Rows are points. A path goes straight from each point to the next, and from the last back to the first. The post is the endless flat space through its rows: a point in 2 columns, a line in 3, a plane in 4, and so on, so that a path can go around it. How many times does the path go around the post? Going back the other way cancels.
In the rows, 128 means zero.

Post, 2 rows:
[[137 105 102]
 [ 82 127 162]]
Path (9 x 3):
[[ 59 114 138]
 [115  92 132]
 [ 66 101 142]
 [ 89 129  99]
 [126 175 126]
 [141 139 177]
 [126  91 176]
 [143 140 122]
 [105 143  71]]
Times around: 0

Post:
[[141  96 146 138 167 155 117 128 199]
 [187 155 152 133 162 105 112 157 104]
 [135 159 116 104 153 109 156 157  78]
 [110 123 143 139  72 132 170 155 114]
 [113 118 127 140 113 152 128  89 113]
 [110  89  38 195 105 118 110  99 186]
 [187  79 111  58  93 115  70 119 141]
 [159 158 175 107 134  73 223 142 123]]
Path:
[[198 112 112 104 169 138 120 153 125]
 [167 158 132 159 127 151 123 169  82]
 [151 107  84  86 108 121 127 173 109]
 [ 77 121  92  81 118 178 170 162 145]
 [124 159  83  91 167  98 134 109 161]
 [137 107 143  59 103 109 117 147 121]
 [147 137 153 149 174  89 172 121 151]
 [127 104 134 125 146 149 131  93 117]
 [185  85 123 131  86  77 114 141 101]
 [112 138 160 146 115  84 172 139 103]
 [118 137 136 137 158 115 157 116 165]
 [115 159 104 112 118 137 171  99 141]
 [181  88  97 114  98 159  95 126 175]
 [184 105 140 107 176 120 139 111 158]
 [119  73 121 130  88  96 140 104  97]
 [152  81 164 129 135 145 131 111 159]]
Times around: 0

Post, 13 rows:
[[157 109 162 119 100 109 206  84 140 103 105  98  93  70]
 [ 76 122  99 107 133 144  90 169  78 103 137 143 135 128]
 [129  93 146 119 190 146 168 227  87  66  75 133 156 122]
 [ 67 113 109  94  61 154 106  56 150  54 156 151 118 125]
 [110 129 179 142 141 166 107 122  78 105 131 121 148 144]
 [131 139 172  94 120 133  88 208 151 111 129 139 137 108]
 [165 109 123 104 110 119 123  64 172  94 134 117 122  80]
 [ 85 104 108 114 145 147 146 158 155 123 138  87 137 138]
 [ 92  87 128 157 172 133 119 188 134 155 137 150 117 142]
 [ 95  97 132 116 163 169 191 100 112 174 128 120 173 135]
 [116  84 127 101 137 176 154 151 176 159 138  99  94  76]
 [120 107 135 129  93 144 123  83 129 129  88 122 128 127]
 [117  97 156  81 174  96 139 132 158 136  97 133  33 139]]
Path (7 x 14):
[[ 52 139 136 110 151 150 131 168 153  93 142 119 124 158]
 [ 85 104 127 148 125 161 127 168 148 132  99 137 185  87]
 [107  74 126 120  79 155 127 107 158 122 138  90 137  71]
 [142  97 154 103 136 143  98 170 127 115 107 120 147  95]
 [ 73 110 161  99 146 138 123 142 147  97 101 141 129 102]
 [ 52 156 179 108 151 147 118 190 136 130 183 150 115 107]
 [126 118 146 157 155 152  90 141 135 127 143 169  85 148]]
Times around: 0

Post, 17 rows:
[[176 109 134 105  93 160 103 106 146  36  92 108 101  64 111 145  42 133]
 [139 151 109 184 102 146 130 124 148 173  86 144 142 159 142 109 164 124]
 [130 144 143  64 108 157 117 149 160 145 149 172 134 131 121 158 151 181]
 [148 139 112  96 124 117  81 128 110 148 135 140 129 139 160 163  50  67]
 [126 159  88 161 128 141 120 232 175 134 133  62 125 133 174 123  97 159]
 [143 104 110 144 142 155 150  99 118 104 156 177 158  95 141  62  71 148]
 [143 113  80 162 192 143 112 100 136 104 129 148 113 105 114 131  90 156]
 [119 117 145 170 139 105 142 128 177 181 130 117 134 168 139 115 165  96]
 [146 141 101  74 150  90 112 118 126  92 126  94 162 105 147 141 169 145]
 [125 117 121  63 111 116 183 111 128 122 131 128 187 153 133 197 154 116]
 [151 172 139 175 149 121  98 173 137 118 152 123 125  77 165 175 180 109]
 [148 154 110 180  78 113 113 163 144  69 120 110  55  92  94 143 141 122]
 [156 127 117 124 149 156  90 184 136 156 137 128 127 110  75 176 153  83]
 [128 159 145 174 146  94 134 171 134 191  79 136 114 140 130 118 106 112]
 [136 183 120 146 122 110 115 107 169 182 114 142 148 121  91 135  92 121]
 [128 183 142 134 132 144 152 125  97 205 134  90  83 122 132 128 137  81]
 [127 192 165 173 157 124  31 159  92 134 152  68 120 121  42 176 135 141]]
Path, 16 rows:
[[106 141 156 119 104 116  75 129 111 114 135  64 151 139 136 131 114 123]
 [129 141 121 159  90 156 141 166 155 100 128 104  99 139 125 116 115 108]
 [114 146 124 131 127  90 102 177 104 131  61 152 126 169 158 213 104  88]
 [ 92 109  82 147 144 115  96 200 112 152 139 102 155 146 118 140 142 126]
 [159 146  61 129  98 122 121 159 131 105 148 108 142 107 127 155  75 179]
 [139 182  99 157 100 111 123 127 122 109 112  53 130  80 108 170 113 115]
 [104 134 135 202 148 148  96  98 147 112 130 141 140 115 113 121 118 160]
 [103 158 111 134 119 141  99 167  83 120 192 181 173 146 136 191 138 113]
 [150 137 137 128 132 185 140 138 167 123 129 158 131  44 137 132 122 138]
 [129 109 104 139 126 137  99 112 136 119 137 139 111 192  87 166 123  57]
 [126 156  99 174 159 191 144 145 101 154 167 102  74 135 136  48  96 161]
 [121 147 110 151 125  73 106 152 167 130 104 125  94 147  69 177 148  91]
 [115 152 119 206 141 155  98 184 196 124 110 120  79 138  72 150 110 125]
 [161 161 112 142 157 120  85 119 139 116 149 137 125 129 149 155 141 102]
 [155 148 177 183 136 156 125 151 118 178 119  98  80 140 111 144 129 136]
 [115 168 175 173 131 107 126 142  81 169 145 120 113  84 111 172  76 107]]
Times around: 1

Post (17 x 18):
[[137 126 129 120 146 101 127 102 104 105 164 150 141 127 147 140  91  97]
 [ 94 131 154 107 120 138  71 107 121  99 130 139 139 104 130 131 121 134]
 [132 113 152 100 135  98 102  54 130 172 173 113  95 201 104  52 109  95]
 [155  89 131  78 127 150 132 100 126  79  98  81  85 140 148 119 159 128]
 [107 103 172 176 138 157 122  80 139  85 120 191  97 109 127 123 126 138]
 [147 154 137 157 113 132  90 151 138  85  92 104 138 113 147  94 116 106]
 [118  97  91 135 189 177 122  68 111 105 108 100 112 130  78 114  81 101]
 [146 159 117 213 101 152  49 147 114 154  90 146 117 139 175 156 119 166]
 [136  94 121  44  89 160  71 124 214  81 161 140  63 154  64 154  97 169]
 [139  89 110 133  67 146  97 119 146 105 116 130 122 126 122 143 132 113]
 [156 128  94 111  76 125 101 149  63 126 105 199 147  94 144 136 109 159]
 [116 134 165 139 118 114 110 143 133 155 109 173  99  81 121 148 133 152]
 [137 105  85 101 154 131 114  95 143  96  83 137 109 130 165 113 170 106]
 [ 99  86  99 100 123 127 120 104 106  89  66 159 102 150 143 152 107 122]
 [134 138 106 174  81  86  90 132 101 120  97 149 132  90 191 121 139 180]
 [ 52  64 168  75 154 168 173  57 161 141  69 162 171 136 131 106 139 168]
 [ 97 158 155 194 132 166 135  97 152  61 104 106 130 164  52 128 152 129]]
Path:
[[108 131 112  79  68 146  74 109 127  60  81 124 145 113  83 146  60 143]
 [122 130 172  57 160 137 106  85 172 117  81 102  49 133 132  94 153 103]
 [155 113 163 188  62 152  82 130 149  68 123 146 145  95 174 157 111 122]
 [132 159 131 146  99  87 102  91 123 160 129 154  84 145 166  94 162 150]
 [ 82 129 111  95 128 114 155 138  99  97  86 128 108  98 125 176 135 161]
 [108 106 130 161  90 128 148  61  97  84 157 115 136 104 114 124 108 142]
 [163 151 105 120 139 147  90  91 142  68 127 138 155 157 107 154 141  96]
 [146  72  95  84 102 131 118  97  96  69 101  85 108 151 102 104  99 110]
 [149 109 151 131 108 141 120 134 125  96 113 140 177  99 113  94  87 107]
 [122 128 114 117 109 127  66  92 116 111  99 164 144 112  87  84  98 131]
 [102 100 144 109  99 154  93 134 148  76  76 153 132  98  98 165 146 144]
 [125  94 129 196 134 136 124 126 115 136 116 153  86 166 181 136 113 140]
 [160 126 104  82 111 133 159  97 146 107 151 130 108 171 103  91 135 145]
 [129 115  86 166 104 128 110  83  93 137 100 154 109 107 134 128  46 143]
 [149 109 125 132  85  95 132  88  87 109  94 137 156 130 150 137 108 155]
 [123 102 137 105 125 132 156  48 158 107 100  85 106 135  91  73 125  89]
 [ 83 120 136 136  92 168  78 121 167 164  98 163  88 129 193 127 113 136]
 [126 143 118  96 165 123 128 105 175 126 123  86  96 151 134  87 173 139]
 [ 95 120 158 123 197 159 144 124 140 125 100 110 100 100 179 149 117 146]
 [105  68 134 109  99 173  94  92 159  62 137 168 155 155  98 120 156 142]
 [158 101 177 166 112 154  88  98 115  64  87 111  99 174 124 141 179 128]]
Times around: 0

Post, 17 rows:
[[115 155 120 161  95 135  92 117 127 144 111 130 102 149 113 110 155 126]
 [ 99 156 144 123 146 132 136 132 128 139 183 141  76 179 200 124  97 145]
 [ 98 142  89 151 109 186 178 134 173 166 160  86 153 109  79 139 168 159]
 [114  80 142 117 170 164 112 142  97  96  97 104  61 132 189 149 150 147]
 [137 169 167 122 122 120 126 116  91 138 125 100 121  91 142 112 140 143]
 [132  96 159 127  97 162 149  91 147 146 131 132 144  83 125 122 108 104]
 [ 89 128 156 139 141 180 116 128 149  92 136 130 191 120 110 112 141 132]
 [114 117 185 163 122  77 131 173  89 144  76 116 115 133 118 113 116  84]
 [102 157 151 129 132 118 115 133 185 146 125 105 146 132  91  89 195 124]
 [148 107 136 108 118 120 137 141  58 121  91 123  89 138 129  68 163  61]
 [ 69 154 113 126 190 116 113 104 127 161 129  71  59  85 195 113  94 141]
 [119 167  51 123 143 133 165 127 153 161 171 157 114 116 151 155 180 136]
 [ 96 154 151 154 112 101 183 122 114 141 100 148 127 151 126 121 144 129]
 [165 114  83 142  90 143 136 143 163 173 126 168 137 119  60  88  97 131]
 [151 128 133 153 133 152 126  77 127  97 216 112 141 108 161  82 152 154]
 [163  95 110 112 124 115  74 114 144 122 121 125 139 166  66 112 112 107]
 [110 116 163 167 148 151 118 118 134 177 113 151 146 137  75 108 119 124]]
Path:
[[128 189 100 111 126  89 112 114 107 163  76 134 144  71 110  74  83  85]
 [ 89 165 177 115 200 102 120 133 132  88  49 155  83 157 151  67 143 107]
 [ 87 104 126 158  94 146 171 117 195 152 135  98 138 127  84 151 168 104]
 [ 48 155 123 106 142  99 148 148 151 166  91 147 125 154  91 149 173 118]
 [124  93 113 145 147 157 148 174 169 151 126 234 146 127 134 134 155 129]
 [ 96 137 109 119 150 117 113 134 157 155 119  58  86 174 109  94 167 145]
 [100 110 111 139 126 169 106 162 153 120 109  88 134 125 109  92 113  61]
 [173 155 114 106 173 177 119 137 119 174 151 147  85  56 141 106 108 128]
 [105 122 171 139 121 140 115 114 101 126 131 110  81 121 158 114 113 120]
 [ 82 209 124 175  87  67 119 116 131 167 115 170 132  93 106  73 180 138]
 [136 121 162 137  83 120 116 193 191 144 143  92 195 113  92  85 102 163]
 [166 174  65 118  86 141 122 141 117 124 175 134 169 160  91  65 166  93]
 [132 176 105 112 129 126 125 149 147 131 113 145 127 115 125 108 140  87]
 [100 164 152  73 187 112 151 183 147 152 119 104  94 138 119  94 140 131]
 [118 127  98 121 129  92 126 143 144 117 107 153 112 159 114 152 117 132]
 [109 159 156 209 136 143 118  70  88 208 160 122  65 113 118 101 120 169]
 [192 166 129 140 122 103 131 111  77 116  81 143  86  81 114 120 131 142]
 [168 113 108 134 151 147 114 111  69  69 208  83 129 142 179  93 144  86]]
Times around: 2

Post, 17 rows:
[[119 155 135 151 153 101 123 157 116 146 108 123 125 127 117 139 104 143]
 [115 121 111 152 141  90 160 103 159 122 123 109 145 177 113  63  95  83]
 [ 92 120 127 122 158 145 116 104 180 105 113 121 118  95 125 129 164 110]
 [132 124  91 135  99 108 128 154 120 115 152 184 162 150 132  90  97  60]
 [ 87 109 144 106 152 158  87 120 144 166 130 145  87 157 111  84 159 101]
 [151  73 136 132 140 127  96 118 122 155 128 156 149 107 105 175 112 107]
 [ 95 150 214 123 120 156 110 148  80 151  88 132 155 139 103 136 121 100]
 [116 119  85 126 117 119 164 153 113 103 103 163 141 182 115 160 168  97]
 [112 103 107 118 128 155 125 185 135 154 121 125 186  81  83 171 117 179]
 [161 178 116 143 126 133 107 126 113 146  95 125 145 144 125 140 107 155]
 [132 143 135 138 163 134 111 111 144 128  88 168 122 117  81  92  70 192]
 [112 127 109 109 136 102 149 148 111 127 158 138 122 142 121 136 175 158]
 [ 82 171 147 132 119 138 144 118  80 152  96 171 106 120  81 104 147  92]
 [132  89 137 202 136  98 132 134 124 115 100 143 141 149 128 139 157 135]
 [122 114 123 149 105 179 141 159 117 150 171 125 112 121  95 116  74 136]
 [143  80 111 138 176 125 122  87 124 148  85 132  79  98 164 106 140 120]
 [107 159 104 137 112 130  83 131  89 100 109 119 145 137 139 150  99 126]]
Path:
[[125 171 150 121 147 148  82 128 158 120 119  98  90 119 158 131 105 128]
 [151 132 132 113 108 146 146 111 144 136  84 112 161 118 122 156 168 108]
 [165 138 147 104 113  86 119  73 106 102  90 136 143  97 116 195  83  99]
 [149  97  95 184 148  92  98 118 184 132 120 136 163 102  91 114 165 195]
 [206 133 138 104 155 118 168 162  97 210 158 130 122 161 113 156 112 139]
 [ 67  66  60 143 136 214 130 201  82 141  93 155 123  98 127 132 153 201]
 [133 131 112 114 148 162 190  61 114 142 142  61 119 116  76 116 106 111]
 [170  59 145 132 153 118  55 142 165 136 139 202 140 137  94  94  82 132]
 [118 130  83 119 103  51 153 118 105 157 112  72 171 110  96 153 102 131]
 [ 99 132 150 151 117 158  73 105 190 132 126 130 115 145 134 102 119 123]
 [117 107 165 161 115 179  73 154 141 166 138 212 164  68 104 182 139 134]
 [108 156 151 136 167 131  95 126  86 144  95 177 168  80  88 143  92  98]
 [108 116 107 102 107 166 135 104  92 121  98 129 174 161  87  90 145 160]
 [ 72 125 117 149 140 160 116 142 125  80  95 177  95  82 117 133 158  37]
 [ 91 142 126 140 147  61 127 126 142 106 170 156 188 132  74 124 142 123]
 [141 104 147 148 159 106  93  81 150 105 114 175 140 123 133 133 135 155]
 [ 85 134 190 127 104 172  80  91 143 106 125 148 136 139 134  78 130  78]
 [110 144 174 149  91 127 139 110 116 132 116 152 135 171  88 121 151 158]
 [ 67 156 186  96 173  92 113 162 113 184 111 132 126 131 116 151 116 144]
 [104  99  63 205 115 142 120 187 152 104 114 151 117 102 156 155 123 164]
 [101 111  47  68 114 104 169 159 149  95 174 106 134 214  95 121  95 139]
 [130  93  93 190 110 129  97 148 162 119 151 167 131 115 109 119 203 104]
 [124 118  71 119 145 195 125 127  63 106 109 116  74  92 142 164  82  52]
 [111 174 191 162 159 158 166 135 140 121 100 138 143 105 102 102 150  59]
 [130  81 121 121 161  71 158 208 110 156 139 123 129  90  84 173 127 104]
 [147 113 126 114 141 140 165  85 154 137  95 117 123 122 110  96 127 137]
 [ 84 146 109 141 110 129  36  61 117  80 108 176 135 134 103 145 103 102]
 [163 178 159 135 137 129  66 165 174 201 155 119 198 151 120 182 111 140]
 [101 135  52  92 151  82 133 143 149 171 156 139  81 172 138  96  54  89]]
Times around: 0

Post (17 x 18):
[[143 167 117 120 126 135 156 118 132 117 136  84 118 118 139 105 132 143]
 [100 149 101  93  96 139 140 133 130 156 154 102 100 149 108  75 104 110]
 [113 146 147 102 142 126 103 156 128 121 141 104  75  97 111  75 135 119]
 [150  68 144 117 132 121 126 127 105 103 147 137 146 115 141 110  79 128]
 [148 135 149 171 128  77 101 119 136 137 116 119 146 146 161 130 135 134]
 [ 88 189 128 129 148 136 118 141 129 116 150 141 118 126 134  70  91 148]
 [182 104 171 194 140 117 110 123 132 181 140 141 141 155 154 189 149 162]
 [122  97 170 168 180  96 112 149 160 159 139  92 165 125 126 160 135 125]
 [135   7 112 146 135 140 136  81 124  97 147 148 111 121 129 112 105 106]
 [129 138 133  76 132 147 164 147 164 113 107 140  90 118  99  61 111 156]
 [133 199 125 133 126 148 116 126 146 123 105 124  94 118  83  72  95 128]
 [105 131 129 110 116 178 129 148 156 115 112 136  88 111 139  89  83 114]
 [128 115 135 170 143 135  95 123 134 159 109  96 123 105 146 113 130 183]
 [115  65 131 144 141 145 152 110  67 104  99 152 140 151 127 112 119 109]
 [101 154  99  94 111 138 107 165 146 105 138 107 133 107 106 109 141 140]
 [130  65 117 124 173 138 100  75 119 125 121 149 117 130 145 149 101 105]
 [160  22 116 143 150 147 161  87  88 139 135 186 165 110 158 122 124  89]]
Path:
[[162  70 106 164 113 153 166 142 134 138 155 180 131 145 161 118  63 147]
 [125 145 113 139 209 106 103 130 128 152 131 145 126 107 152 102 146 118]
 [160 191 109 190 144 151 106  81 120 184  79 146  69 117 142 113  85 193]
 [136 144 169 132 194 144 111 132 156 144 101 144 104  75 107 104 113 143]
 [139  82 171 120 143 148 151 102 121 111 104 141  80 141 135 114 158 124]
 [123  54 122  93 166 112 167 113 118 120 173 145 165 153 168 120 157 122]
 [124 177  98 121 139 140 133 165 117 142 142 149 160 123 129  76 104 112]
 [171  96 100 173 102 172 104 131 163 187 108 141  94 111 160 141  80 132]
 [188 136 152  99  77 105 125 128 147  81 118 130  52 130 111  91  93 162]
 [150 128 112 115  81 160 149  81 170 125 132 161 118 108 139 101 115 169]
 [132 147 153 146 169 142 127 107 116 193 118 181 111 117 140  54 116 114]
 [165  76 146 119 115 136 132 145 146 114 134 147 172 122 101 123 173  89]
 [164 129 129 124 117 197 146 106 169 153 121 139  86 129 107 149 124 168]
 [ 54  41 146 124 122 159 126 171 102 121 132 142 166 106 192  41 104 108]
 [117 149 148 166 197 109  68 164 138 191 148  87 141 120  84 108 139 202]
 [154  96  71  87 123 108 137 150 166 113 126  74 168  94 144 128 148 173]
 [154  94 143 107 135 103 165 124 134 125  86 125 109 115 103  89  92 116]
 [123  80 156 180 133 162 143 134 151 115 109 178 149  76 121 116 116 121]
 [113 139 157 132 144 156  68 124  90 143 100 140 130 102 142 100 121  98]
 [154 111 187 164 157 110 121 134  78 145 135 120 104 159 160  96 120 145]
 [155 131 159 138 211  61 196 107 127 126 136 112 139 169 169 105 132 129]
 [116 169 105 113 101  95 115 176  89 115 148 115 105 168 116  92 135 113]
 [103 124 140 128 134  97 158 179 149  81 156  90 126 125 125 112 145 123]
 [158  73 161 102 121  79 104 117 147 149 195 125 124  91 156 153 131 126]
 [ 97 167 106  77 124 184 121 110 120 147 127 150 147 127 111 143 127 110]
 [117 159 165 138 171 114  97 160 128 137 161  85 148  75 133  71 169 158]
 [126  93  76  86  96 180 111 108 118  67 135 137 140 101 146 139 116  99]
 [ 75  73 148  93 111  98 129 172 111 109 167 140 158 133 168 111 157 119]
 [148 110 160 115 119  88 146 140  69 120 168 139 136 131 132 138 128 126]]
Times around: 3

Post:
[[150 108 126  58 131 127 135 102 120 155  97  82 131  89 144 141 118 148]
 [151 109 138 122  96 133 147 129 136 103 102 127 137 149  96 117  88  90]
 [149 147 106 117 107 166  80  87 117 136 106  53  90 166 234 184 104  58]
 [112 164  67 143  46 211 177  92 166 156 111 116 124  40 242 110 209  85]
 [144 119 102 127 122 125 130 155 173 154 108 141 145 160 135 122 127 139]
 [129 134 130 107 103 125 101 155 190 142 125 146 162 142 114 136 143 121]
 [111 138 114 124 142 141 151 103 156 150 122 112 136 134 123 154 141  96]
 [142 110 123  78 128 157 135 117  75 137 111 116  99 113 107 162 109 140]
 [100 148 135 170  97 112 124 168 107 162 140  93 101 181 150 136 174 109]
 [ 89 110 161 130 124 130 162 156 131 126 124 139 158 115 116 165 129 114]
 [159 102 148 116 121 132 142 162 164 141 105 126 120 139 115 123 150 106]
 [154  86 118  82 116 112 119 129 126 165 126 148 135 163 125 128 139 119]
 [131 105 150 168 144 140  92  97 126  85 155 156 149 136  97 148 135  98]
 [151 131 119 115 133 106 135 148 119 117 155 124 101 132 143 155 110 111]
 [143 116 122  93 137 137 133 154 142 128 114 133 147 127 130 101 131  87]
 [149 111 136 115 139 118 124 107 118  95  92 151 154 157 122 136 154 102]
 [132 164 171 129 120 126 163 132 117 139 108 132 118 136 147 123 121 119]]
Path (26 x 18):
[[166 123  87  64 122 139  54 106 147 142 105 107 131  99 117 129 141 135]
 [150  53  96 134  83 119 117 128 141  17 107 158 177 109 124 112  66  81]
 [117 149 123 131 117 117 108 125 171 131 167 110 137 170 177 125 129 100]
 [186 133 160 120 103 157 113 133 179  56 125 111 160 110 145 101 102  50]
 [100 136 147 121 129 176 171 104  96 165 118 116 160  70 164 150 210 115]
 [154 106 130  92 116 123 101 139 193 157 127 151 162 133 128 145 118 182]
 [102 115 139 120 156 146 112 135 174 165 134 111 145 141  97 135  98 125]
 [162 137 103 130 156 153 106 121 184  91  90 128 120 116 164 126 148  73]
 [129 130  83 116  76 186 165 124 119 211  74  92 116 123 130 135 124  95]
 [138 115 124 183 148 130 171 128  88 138 149 119 131 138 104  92 182 138]
 [165 128 139  62 111 161 163 124  89 109 110 131  90 106 154  91 183 115]
 [154 104 141  72 122 135 159 126  93 137  46 107 113 170 111 114 105 123]
 [118 124  91 143  84 146 141 115 153 155 117 133 102 136 148 173 124  49]
 [201 131  78 116 139 117 138 131 190 138 140 132 103 126 152 168 134 109]
 [160 150 141 139 124 131 110 119 124  84 169 108 134 105 132 148 177  98]
 [ 92 125 121  74 135 145 124  90 154 174 115  71 140 125 153 209 150 119]
 [ 94 193  87 123 164 170 121  89 143 101 118  97 124 103 216 143 117  30]
 [193  35 105 102 144 172 125 130 155 117 124 143 117  93 118 118  75  85]
 [ 67 145 129 171 171 114 128 141 205 113 153 108 157 100 190 150 177  90]
 [122 171 119 110 143 142  97 169  95 155 190  78  72 126 154 140 187 102]
 [168 168 107 117  91 146 131 105 204 136  85 144 178 158 100 149 142 101]
 [127 128 198  96 130 100 201 164 164 148  73 135 150  83 106 161 134 107]
 [118 125 118 115  80 166 102  88 148 125 119 131 121 122 146 156 126  66]
 [134 168  97 112  91 163 104 147 142 109 121 140  85 142 249 161 129 119]
 [ 91 172 112 106  92 158 131 134 168 160 118 102 142 145 121 192 133 150]
 [180 102 210 183  62 175 200  92  70  82  78  92 109 108 146 107  83  46]]
Times around: 0

Post (17 x 18):
[[156 115  89 135 177 146  79 118 120 146 159 108  95 127  87 129 143 141]
 [170 129 142  92 103 116 126 125 172 162 115 111 104 116 106  98 152 132]
 [144 157 175  92 119  83 141 130 162 103 145  98 129 108  91 120 128 175]
 [ 80 142 161 113 132 132 162 109 151  99 148 123 122 127 185 179 156  71]
 [136 154 101 154 164 156 142  89  87 166 187 119 126  85  89 134 155  97]
 [ 82 121 131 142 127 132 153 139 155 121 116 140 168 116 142 183 147  91]
 [128 102  76 139 155 117 106  92  89 150 172 109 138 128 102 109 116 109]
 [140  97 134  89 116 110 168 143 137 117 107 133  83 126  73 109 138 178]
 [115 122 116 122 161 166  94  74  82 145 155 133 155 131 117 113 138 136]
 [ 86 136 155 172 138 135 200 123 170 113 116 111 150 167 169 182 168 106]
 [ 93 126 157 121 148 154 157 149 128 112 103  67 149 144 169 168 145  75]
 [144 131  95 134 173 147 102  99  86 105 143 127 130 105 127  79 138  95]
 [117 129 150 104 156 157 192 123 176 111 124 146 146 155 148 180 125 106]
 [ 99 136 111 154 158 180 119 123 134 136 170 112 104 116 147  95 105 115]
 [121 133 117 111 107 119 135  85 162 113 106 114 112 127  75 133 133 135]
 [142 111 107 111 110 117 144 100 149 111 108 109 104  99 124 134 125 157]
 [168 138 132 114  93 159 135 121 110 115 128 137  74 139 118 124  97 116]]
Path:
[[180 166 158  40 152 111 107 120 176 143 183 127 178 131 106 138 121 122]
 [168 152  96 139 109 164 114  75 144 108 150  92  88  94 114 153 161  96]
 [106  79 103 140 145 127 103 115 110  85 112 128 126 136  87 151 133  89]
 [ 69  65  69 133 188 158  84  80 103 133  81 105 135 156 148 183 118  88]
 [171 156 152 166 141 136 123 156 112 151 163  98  43 183 136  96 121 106]
 [158 101 144 129 148  76 176 136 139 126  92 108 136  63 160 130 181 161]
 [172 124  89  87 131 168 139 110  96 175 121 116 102 137 130 154 105  92]
 [ 62 119 122  87 149 151 148 158 213  59  67 154 163 118 129 161 143 163]
 [ 90 131 119 134 187 168 246 125 160  96 179 125 175 123 104 188 115 105]
 [146  83 141 115 127 112 115 125 128 140 104  62 132 136  95 155 112 130]
 [130 111 110 160 168 130 111 139 104 167 164 110 118 108 173 142 165  87]
 [ 94 142 152  51 105  50 121 122 212 113 107 100 125  83 121 165 159 173]
 [ 86 158 131 144 146 149 170 176 143 113 129 152 178  82 157 189 116  95]
 [ 82  97  74 132 156 128  83 116 148  98 104 140 160 103 108  85 133 161]
 [ 79 158 181 116 113 112 179 102 186 103 128 107 145  89  94 164 213 175]
 [ 81 116 157 166 119 108 131 122 169  91 119 127 157 131 143 113 126 138]
 [139 153 135 164 125 222 108 127 171 163 113  44  58 143 176 100  86 137]
 [133 145 163  95 147 176 134 126 103 163 106 119 117 180 144 110 162 103]
 [155 155 139  54 105 111 123  87 158 155 147  67 178 124  87 162 108 107]
 [147  68  97 109  70 122 139 130 131 121 116 101 128 148 123 128 117 114]
 [114  58  78 135 154 158 133 117 117 117  88  98  75 150  96 127 108 114]
 [111  84 106 147 126 119 154 140 122 140 128 112  80 126 135 165 108 127]
 [140 118 155  72 104  72 127 152 117 107 160  90  54 144 197 108 115  93]
 [100 138  52 181 112 210 119 121 155 111  99 112 118 136 116 148 118 126]
 [120 143 106 117 122 148  62 104  94  59 156  29  95 117 133  96 102  43]
 [115 142 143 122 110 153 184  77  79 119 122 142 184 118 124 110 181  97]]
Times around: 4
